Each row of a before or after table is a point. One or more steps were done to the points. Then noise was added and the rows were shuffled. The steps act on columns, c1 being the first. Name the steps. A step turns or swaps two columns, mirrors them in a line or flattens them onto one, adds a multiple of one to another, or multiplies or shifts one. Angles are multiples of 10 degrees, from the lower column toward the higher: turns from -170 to 170, lines from 10 to 170 but not 90. Use the fewest steps. Two steps may share a column if one is a turn and the other turns, adds or multiplies; they go together, in the order done. Otherwise the lowest column goes first.

Before (11 x 2):
[[-35  38]
 [-32 -32]
 [ 17  26]
 [-33  39]
 [ 39  -6]
 [-33  50]
 [-30  19]
 [  4 -25]
 [-46  54]
 [ 41   3]
 [ 24 -29]]
After (11 x 2):
[[  5  25]
 [ 39 -31]
 [-58  47]
 [-52  38]
 [ 37   4]
 [-39  20]
 [-74  53]
 [-54  40]
 [ 43  -6]
 [-19 -32]
 [ 12 -25]]
Steps: add -0.5 times c2 to c1

Before (14 x 4):
[[-95  13  17 -18]
 [ 24   4  -4  29]
 [ 27 -25 -33  31]
 [  5  -8 -34 -56]
 [ 18  21  87 -85]
 [  3  13 -11  27]
 [-13  22 -31  22]
 [-16 -37  -5   9]
 [-92  20 -29   7]
 [ 23  -7 -18   3]
 [ 11 -11  63 -34]
 [ 16 -24  14  31]
 [ 12  18 -27   5]
 [ 20  12 -15  -4]]
After (14 x 4):
[[ 64 -26  19  63]
 [  3  -5   3 -36]
 [ 16  -2 -38  13]
 [ 50  19  11  80]
 [-18 -17  14 -12]
 [-46 -32  -3  34]
 [-80  88  23  38]
 [ 19 -12  10 -21]
 [-35  62 -13  11]
 [  5 -30 -27 -45]
 [ 14   9 -25 -32]
 [ 21 -32  21  -5]
 [-10 -15  -5 -18]
 [ -2 -25  20 -14]]
Steps: turn c1 and c4 by -130 degrees; swap c2 and c3

Before (12 x 8):
[[ 18  31 -30  14 -68 -18   8 -48]
 [ 37 -65   9 -35  22 -12 -36 -12]
 [-37  29  -8  -4 -44  26  16 -44]
 [-32 -16  27  -7 -10 -11 -24  39]
 [-44 -18  40 -35 -15 -40 -94 -43]
 [ 31  40 -35 -22  -3  42 -16  20]
 [ -4 -33  64  36 -18   8 -44  52]
 [ 16  42 -15  -8 -55  48 -17  57]
 [-48  40 -24  16 -17  19 -15  49]
 [ 22 -26  57  39  25   6 -28 -22]
 [-46  22 -29  36 -72 -38 -44  40]
 [-56 -40  37  26 -20  51 -72 -37]]
After (12 x 8):
[[-47  19 -48  34 -84   2 -18  37]
 [-55 -38  63  27 -39  -6 -63 -39]
 [-41  26  19  -4 -37  16  31 -44]
 [-32 -15   7  -6 -14 -30 -19  36]
 [ 21 -29  36  40  14 -47 -35 -19]
 [-48 -17 -17 -31 -45 -56 -82 -42]
 [ 19  44  34 -12 -64  37   4  56]
 [-48  35   9  13 -24  30 -13  48]
 [ -7 -35  36  33 -34 -54 -39  52]
 [ 31  39  16 -21  -9  51 -15  16]
 [ 20  36 -33  14 -66  17  31 -49]
 [ 36 -66  -7 -36   9 -12 -43 -12]]
Steps: turn c3 and c6 by -60 degrees; turn c5 and c7 by -20 degrees

Before (10 x 11):
[[ 36 -56  -6  27  23  -7  30  -1  49  -7 -28]
 [-41   0 -11  17 -34  -3 -50 -10  49  -6  51]
 [  6 -62  -8  20  66   1 -28  14 -22  35  54]
 [-18  22  58 -60  48  69 -55 -70   5  75  -1]
 [-36  30  49  43   9  34   4  34 -60  54 -60]
 [ 14  24  12  -9  67   0 -11  -4 -38  29   9]
 [  9 -12 -62 -27 -25 -20   3  -9 -25   4 -76]
 [-63 -35  56 -23 -38  48   8 -28  13 -32  17]
 [  4   6  25 -61 -24 -24 -28   0  54  39 -14]
 [ 27 -37 -13  29 -28  25  13  56  -4 -32   0]]
After (10 x 11):
[[ 36  49  27 -15 -33  -3 -72  11  -7  12 -25]
 [  9  55  31  24 -75   8  42 -11  -6   9  56]
 [-39  -1 -64  93 -36  67  23  63 -51 -47   1]
 [-22  -6 -63  38 -30  36  72 -47  40  54 -62]
 [  4   6 -28  62  43 -28 -49   0 -61 -36 -15]
 [  7 -11  58  12  31 -20  28   8  18 -13 -71]
 [ 43  30  23 -39  24  24  -3 -47  13  28   5]
 [-70  55 -37 -23  48  51 -25   4   1 -20  19]
 [ 13 -19 -20  35 -64   0  49  11  13 -22  11]
 [-42  -3  15  -8  25  -2 -29   0 -75  28  48]]
Steps: mirror c1 and c8 in the line at 10 degrees; turn c2 and c3 by -160 degrees; turn c4 and c10 by -110 degrees; turn c5 and c10 by -160 degrees; multiply c9 by 1.3; turn c7 and c9 by 120 degrees

Before (11 x 14):
[[ 12 -22 -26  35  24   6   3   9   4  17  -1 -30   4 -28]
 [ 25 -11  30  28  18  16  10   9   7 -11 -42 -20   0   7]
 [  2  -3  16  35  -8 -24   8   4 -61   4 -20 -31  19 -17]
 [  0  -4  18  28 -23  -4   6  14  -4  13 -39 -36  14 -24]
 [-42 -60 -19   5  14 -14   8  19   6  -6 -34   3   8   1]
 [ 15  -6  11  35   5  13  10  29   7   6   5  -6  20  18]
 [ 22  -2 -11 -30  27 -33 -65  22  12  -9 -13 -41  13   9]
 [-15   0 -17  37  21 -61  -7  16   6  -2 -19 -23  -2 -14]
 [ 25   5   1  36 -34  10  -9   1 -36 -11   4   5 -10   7]
 [ 24   6 -10 -86  21  18  -5   7   0  -7  38 -40 -35 -11]
 [-16  18   0  32  23  15 -16  17  -6   3 -31 -43  19 -17]]
After (11 x 14):
[[ 15  -5  10  24  -8 -26   8   4 -61   4 -26 -41  20  -5]
 [-17 -23 -22  23  22   0   3   9   5  16   0 -39   7  -5]
 [ 12   2 -22  34 -32  12 -11   1 -36 -10   4  -9 -12   3]
 [-35 -60  24   7  15 -14   6  19   5  -7 -41   1   9  -3]
 [ 40 -11  -5  19  19  17  12  10   8 -10 -55 -30   0   2]
 [-10  20  14  17  22  14 -15  17  -8   3 -40 -52  20   0]
 [  3   6 -26 -96  22  16  -3   8   1  -7  50  -8 -34   2]
 [ 16  -4   9  14 -21 -10   7  15  -5  13 -50 -45  11  -4]
 [-22   0   2  26  19 -63  -5  16   4  -3 -25 -33  -2 -11]
 [  2   0 -24 -46  27 -32 -62  22  13 -10 -17 -27  13  -6]
 [ 15  -6  -8  29   4  15  10  29   7   8   8 -15  21   3]]
Steps: turn c1 and c3 by -60 degrees; turn c4 and c12 by -20 degrees; flatten c6 and c14 onto the line at 10 degrees; multiply c11 by 1.3

Before (13 x 24):
[[ 16  11  56 -31  -8  37 -32  24 -31  30   2 -30   8 -15 -24  16  -1   0
   30  -6 -18   2  -6   0]
 [ 10  15  43 -21 -35 -26  41  10  16  10 -43  20   8  15 -29 -10 -23 -44
   35 -17  19  12   9  16]
 [  0   0 -38  -8  16   1   0   8  -6 -17  34 -16  -9  -3 -51  -2   6  47
  -57  -1 -10   6   1 -23]
 [ 18 -21 -12   9  33  -4 -32 -15 -25 -23  61   6 -20   1 -25   0  10  15
   -2  -5  13  28  12 -46]
 [-21  17 -29  -6  41  -4 -32  19   2   1  52 -14  19  13  -8   6 -13  24
   10 -14  -6  13  29 -15]
 [  4 -37 -34  15  28 -13 -20  11 -14  12  49   3 -10   1 -14  22  -3  28
  -35   4  13  20 -11  29]
 [ 27  12  48 -50 -31  -6 -14 -11  43 -12 -52  -3  14  -9   5  -6 -22 -71
    4   7   7   1  21  30]
 [ 47  19  27 -19 -34  37  -8  36 -14 -10  43 -33  27 -35 -27   4   5   0
   48  14   9 -10  24  28]
 [ 14  13  34 -43 -11 -31  19  12  -4 -28 -46  -3  -3  19  27  25 -11 -23
   -2  -9  44 -14  15   5]
 [ -6 -14 -30  14  67   3 -15  16  -1 -18  21  -6 -24   1 -19 -16  42  48
   -4  23   3  21   3   0]
 [ 15  -3  48   1  -7 -30  -2  23  21 -17 -55 -17  42 -19 -12   4 -38 -35
   11  -3  40   2   1 -12]
 [ 23  42  95 -12 -11 -29  16  23  24 -21 -33  10   9 -14   9   2 -31 -38
   -9 -20  14  24  23  23]
 [  3  10 -20   9  10  -4 -15 -12  -3  12  22   1 -28 -26   0   0 -25  53
    2  23   9   9  11 -18]]
After (13 x 24):
[[ 17  -5  50 -30  -5   3  -5  23  22 -16 -55 -19  41  13  21   3 -38 -36
   10  -3  43   2   1 -13]
 [ 28  12  48   4 -32  52 -15 -13  43 -12 -53  -2  14  10   2  -5 -21 -70
    4   8   7   0  22  30]
 [  2  13 -19  -5  11  -8 -15 -12  -3  16  22   1 -29  24  14  -1 -27  52
    1  22   9  11  12 -19]
 [ 12  13  34 -25 -10  49  20  13  -3 -26 -47  -1  -2  -5 -33  25 -10 -23
   -1  -7  44 -14  15   3]
 [-22  18 -28  -4  40   9 -34  19   5  -1  53 -13  19 -15   0   4 -12  24
   11 -14  -6  11  31 -16]
 [ 18 -19 -13  -8  32  -8 -32 -15 -24 -21  61   4 -19 -12  21  -2   9  13
   -3  -5  12  27  12 -46]
 [ -8 -14 -30  -1  64 -16 -14  15  -3 -17  20  -7 -25  -9  18 -17  42  48
   -5  23   2  20   4   0]
 [  0  -3 -38   3  16   8   1   8  -6 -18  37 -18  -6 -21  46  -2   6  50
  -56   1 -10   5  -1 -25]
 [ 16  10  57  41  -9  23 -33  23 -30  31   1 -28  10  -1  30  15  -3  -1
   29  -4 -18   3  -6  -1]
 [ 45  20  27  41 -33  14  -6  37 -12  -9  41 -34  27  18  44   4   5   2
   49  14  10 -10  24  28]
 [ 22  42  98 -27 -12  17  18  24  26 -23 -31  11   8  16  -1   1 -30 -37
   -8 -19  14  23  24  24]
 [  7  15  43 -21 -34  26  39   9  16  10 -44  19   9 -28  19 -10 -22 -46
   36 -16  18  11   8  16]
 [  3 -36 -35 -16  29 -12 -19  12 -14  11  49   3 -11  -7  12  20  -3  28
  -32   6  12  20 -10  27]]
Steps: turn c4 and c6 by -100 degrees; turn c14 and c15 by -150 degrees
